Each row is a point. The points of each table are mixes of a few directions, plus a little noise. Count the directions of each table, and those that both share. Where both have some left over, give the other angles between the two spaces (their principal angles), to ten degrees, smallest first.
In the rows, 128 means zero.

First:
[[118 182]
 [130 117]
 [127 134]
 [137  79]]
Second:
[[119 174]
 [126 154]
 [135  99]
 [133 107]
 [137  74]
 [121 163]]
Directions: first 1, second 1, shared 1

First:
[[102 108 152 110 105 149]
 [160 111 108 113 115 120]
 [132 139 115 143 158 109]
 [171  56  84  82 134  94]
 [ 85 157 158 150 139 143]
 [109 177 156 156 110 155]
 [138 149 122 143 134 124]]
Second (8 x 6):
[[145 129 123 125 110 133]
 [116 145 125 148 163 114]
 [137  85 108 103 145 107]
 [ 98  48 138  76 122 129]
 [130 156 144 138  93 154]
 [170 119 111 113  94 132]
 [128 160 117 160 171 108]
 [100 182 157 163 127 151]]
Directions: first 3, second 3, shared 3

First:
[[110 168 141 113 115 142 130 143 104 120 167]
 [ 80 144 133 121 107  93 143 134 132 173 170]
 [125 119 114 133 128 122 137 127 133 145 113]
 [166 119  99 140 142 168 129 132 121 101  95]
 [123 166 215  96 132 124  96 120 104  78 150]
 [120  82 103 145 130  91 131 116 170 170 120]
 [173  92 168 127 163 125 100  97 139  84  58]
 [129 128  85 142 120 143 129 144 142 134 166]
 [120 120 129 126 129 114 148 121 121 152  95]
 [132 171 125 123 116 175 108 155 112  85 200]
 [130  99  93 139 132 114 160 121 131 170  72]]
Second, 9 rows:
[[139 171  36 136 115 208 219 169  38 156  58]
 [128 129 126 129 128 130 130 129 126 128 126]
 [131 140 103 130 124 149 152 139 104 136 109]
 [126 118 150 126 131 110 108 119 149 122 144]
 [123 112 164 125 134  97  92 112 163 118 155]
 [124 114 159 126 132 101  97 114 158 119 151]
 [124 115 156 126 132 104 101 116 155 119 149]
 [131 142  98 131 123 154 158 141  98 136 105]
 [124 112 162 125 133  99  94 113 162 118 154]]
Directions: first 4, second 1, shared 1

First:
[[101 139 123 147 118 148 156  89 154 112 117 111  84 136]
 [175 110 104 131 112 116 123 139 127 154 155 139 169 134]
 [154 119 136 108 152  91  67 199  70 157 121 149 180 103]
 [ 50 155 138 139 126 125 112 146  46 143  75 140  78 141]
 [ 81 153 149 138 146 150 138  97 163  88  96  98  68 110]
 [144 121 141 115 138 137 144 112 171 103 146 119 137 124]
 [187  97 106 118 102 123 151 125 136 152 181 149 186 158]
 [138 129 110 148 120 127 123 122 139 133 125 120 118 119]
 [122 127 149 111 139 133 138 123 142 111 134 126 129 129]]
Second (9 x 14):
[[ 80 141  96 147  86 120 103 117 102 153 123 119 135 150]
 [165 122 160 126 153 125 151 121 148 113  90  97 141 127]
 [ 94 147 162 118 173 146 123 133 148  84 112 128  64  84]
 [147 112 122 107 114 109 107 138 131 142 160 128 201 140]
 [155 106 142 105 119 132 172 113 138 125 154 135 164 168]
 [ 93 147 165 122 174 140 128 156  94 106  92 148  55  98]
 [109 127  67 147  73 124 106 120 116 163 173 147 144 146]
 [183 110  92 147 102 115 131 131 123 164 142 133 165 142]
 [125 139 146 134 157 140 133 124 152 101 107 117  83  97]]
Directions: first 4, second 6, shared 4

First:
[[154 136 108 127 151 157 147 106 112 157 115 140 152  77 173 149 142 164
  149 111 122 154 116 105]
 [109 144  97  80 117 116 123 166 133 131 146 149 127 129 131 104 143  99
  131 142 129 122 136 131]
 [116  58 154 134 114 140 132 141 142 103 157 109 133 178  80 103 102 110
  121  94 132 110 137 127]
 [149  78 214 238 142 139 123  58 127 103  96  70 119 159  90 165  83 167
  105 104 127 131 117 130]
 [172 171 139 169 108 125 155  87 126 116 112 118 106 140 132 164 128 171
  129 134 155  94 126 168]
 [116 195 117 124 128  91 104 132 125 132 105 138 105 113 143 137 144 117
  117 179 126 130 127 143]
 [ 84  95 110  74 131 123 106 181 136 131 155 142 141 133 115  84 131  77
  126 127 111 143 136 104]
 [124 148  84  78 133 134 134 153 123 150 138 158 142  95 160 117 152 120
  145 132 123 140 128 115]]
Second, 10 rows:
[[118 138 159 160 121  99 106 124 134 104 116 110 106 157 101 133 115 117
  104 152 131 114 131 146]
 [ 96 144 119  78  70 115 139 136 156 121 156 127  62 205  68  90 108  77
  137 124 149  98 148 169]
 [129 111 122 116 142 169 146  88 122 169 118 127 126 106 141 132 116 142
  156  87 115 171 119 100]
 [125 126 154 160 139 124 115 105 126 127 108 111 120 131 121 141 115 135
  119 132 122 140 123 125]
 [117 120 128 108 120 154 142  95 134 158 126 123 100 140 113 120 108 121
  150  95 125 154 128 121]
 [157 126 126 168 163 110 113 161 107 104 120 137 193  72 178 153 162 159
  105 161 122 116 118 113]
 [142 129  88  94 128 132 142 171 122 127 153 157 164 104 158 119 157 133
  138 128 135 112 132 124]
 [ 99 152 154 133  82  80 109 139 153  91 137 110  69 208  63 109 108  83
  102 160 147  84 145 179]
 [129 112 125 121 141 163 143  90 124 163 118 125 125 109 137 133 116 141
  151  93 117 167 120 103]
 [167 119 105 146 171 129 126 170 102 118 128 151 213  50 201 150 173 169
  119 147 120 124 116  98]]
Directions: first 4, second 3, shared 2; angles 70

First (8 x 32):
[[132 127 102 131 133 133 121 135 132 133 126 134 119 132 144 122 141 122
  129 136 128 117 128 120 124 129 137 133 123 124 126 140]
 [156 131 165  90 120 115 192 110 117 157  94  97 119 111 118 102  92 164
  132  80 149 136 125 158 145 151 149  91 136 139 158 128]
 [ 75 118  90 194 143 157  35 157 135  84 192 170 152 155 127 180 165  73
  120 199  96 134 120  79 118  96  90 197 126 112  76 102]
 [ 89 108  78 187 156 171  65 165 125 115 190 163 144 151 129 171 143  85
  121 181 114 148  99  64 145 119 114 200 139 104  81  95]
 [136 138 154 107 113 103 141 109 134 120 107 118 125 121 124 116 128 141
  131 113 127 116 145 158 111 123 122 101 120 141 145 144]
 [135 138 200  95 108 101 170  98 121 121 105 103 137 110  94 121  94 160
  131  89 131 141 139 171 132 128 116  88 134 146 149 120]
 [145 144 160  95 106  97 155 102 134 123  93 110 123 118 126 107 126 150
  132 102 129 112 152 170 108 124 127  83 118 146 153 154]
 [153 117  71 126 147 149 143 147 126 169 119 129 105 130 163 106 133 129
  129 126 148 117 112 104 140 154 167 136 127 114 133 143]]
Second (8 x 32):
[[162 123  80 153 141 101 114 158 128 191 105 131 116 107 130 121 111 111
  135 148  98 114 135 114 111 161 125 112 143 107 145 136]
 [ 97 164 118 171 142 146  76 154 102  99 141 138 114 152 118 156 169 144
  103 125 107  95  76 102 129 176 121 152 150 143  96  92]
 [133 104 109  97 122 167 179  88 161 116  96 127 134 127 142 114 116 129
  138 105 184 149 176 144 127 123 134 128 110 126 134 142]
 [ 64 134 182 105  85 132  77 117 136  62 187 111 117 179 137 146 201 152
   81 174 114  80  84 146 102  79 112 182  99 153 137 118]
 [124 148 147 149 159 159 158 135 102 143 105 133 164 135 138 138 106  98
  146  75 154 151 136 132 151 155 148 106 124 116 120 140]
 [184 105 122  76  97  58 133 100 175 155 153  98  85  80 105  90 101 169
  135 162  86 137 198 142 108  62 126 117 127 152 129 165]
 [154 127 121 136 142 114 142 138 122 163 114 129 135 110 127 119 100 113
  145 118 122 144 143 126 134 135 135 105 134 117 132 140]
 [107 121 147 137 136 147 146 134  98  95 125 156 159 135 126 138 121 110
  142 115 159 154  74 117 159 133 122 121 135 112 132  91]]
Directions: first 3, second 6, shared 0; angles 40, 50, 50
